Each row is a point. A path goes straight from each point to the next, and from the last back to the first. The post is the endless flat space through its rows: a point in 2 columns, a line in 3, a plane in 4, and so on, so that a path can go around it. How many times does the path go around the post? Going back the other way cancels.

Post, one row:
[[-2.9  5.8]]
Path (19 x 2):
[[  1.1 -12.5]
 [ -9.7   1.9]
 [-19.0  19.6]
 [  1.6  15.4]
 [  8.4   9.1]
 [ 10.9   0.4]
 [  9.1   7.6]
 [  8.9  -9.2]
 [ -5.8  -1.7]
 [-26.1  18.0]
 [ -8.5  26.3]
 [ 10.2  15.3]
 [  5.3  -4.3]
 [ -7.3  -2.8]
 [-27.3  13.4]
 [-14.8  31.6]
 [  7.5  15.0]
 [  2.0  -3.3]
 [ -8.3 -16.2]]
Times around: 3

Post:
[[ 15.4   8.2  -1.1  10.0  13.5  19.7   9.5 -10.6]
 [ -6.0   1.0  -6.5  -6.7   9.5 -33.3   1.3   2.6]
 [-11.2 -10.8  19.9  14.1   3.4  16.5   2.6 -25.0]
 [ 17.4  18.3  -3.8  -4.7 -11.0 -16.7  10.6  -8.2]
 [-27.7  -3.1 -13.8  -4.9   0.9 -32.2  -9.1  10.4]
 [ -9.4   4.1   0.1  19.3  20.8  -0.5  -4.5  -0.4]
 [  7.2  -2.7  -2.6   7.2 -10.0  -9.5   5.3  -0.7]]
Path:
[[  5.0  25.1  -0.1   3.7  12.0  11.3   6.4  -9.1]
 [-12.7 -18.9   2.6   2.4   3.1  -3.0  -6.0  -6.3]
 [-14.6  18.2  -1.7   0.2 -25.4  -7.8  -6.9 -22.3]
 [-25.1   1.1  -7.6   4.8   5.8   3.2  -8.7  -7.7]
 [ -3.3   6.9  -9.5  -0.8   2.8 -13.4 -12.9   0.0]
 [ 24.7  -3.5  28.9  -7.2   3.8   5.4  13.3 -41.6]
 [ -9.4   1.4  10.0  17.4  12.9  16.3  -6.0 -11.5]
 [ 13.2  13.7  -7.3  -4.0  20.9   0.3   5.0 -23.7]
 [-21.4  -5.1 -10.9  17.0   9.4  -5.4   4.7  -3.0]
 [  7.0  18.0 -16.6   5.4  16.0  -6.6   5.7   9.9]
 [-10.2 -22.7  23.5   3.3  16.1   5.1   2.3  -8.9]
 [ -1.3  -9.4 -10.8   4.6   4.2 -13.4 -12.2  20.6]
 [  2.0   6.3  14.0   7.5   1.1  20.2   8.2 -18.0]
 [-31.8  -6.3 -11.5   6.4  -3.4  -5.4   0.8   8.4]
 [ -4.0  -6.1 -12.2  16.8  -9.5  -4.5   3.5  -1.7]
 [  2.2  -2.3 -25.5  13.1 -13.9 -36.4   8.5  21.9]
 [-17.6  -2.8   9.2   2.8  22.2  34.0  18.4 -24.7]
 [-12.2  -0.9   7.6   3.4   3.3 -12.9 -10.6   2.9]
 [-11.1  -3.7   9.8   2.0  -1.0   9.5 -10.8 -18.5]
 [-15.2  14.0 -22.1 -17.2  -9.1 -27.3  -1.1  -5.2]
 [-22.5   4.7  -6.3 -10.5  -2.2  21.0  13.2 -19.7]
 [ -8.4   2.3  -2.0  35.4   4.0  -5.9   5.3  12.6]
 [  5.6  17.8  -7.4   3.4  24.2  -9.4  10.1 -10.0]
 [-21.1  -0.4  -4.9 -17.2  18.9  -7.3  -7.8 -13.0]
 [-12.6  -1.6   4.7  -5.8  -3.7 -28.7  -8.4   0.8]]
Times around: 1
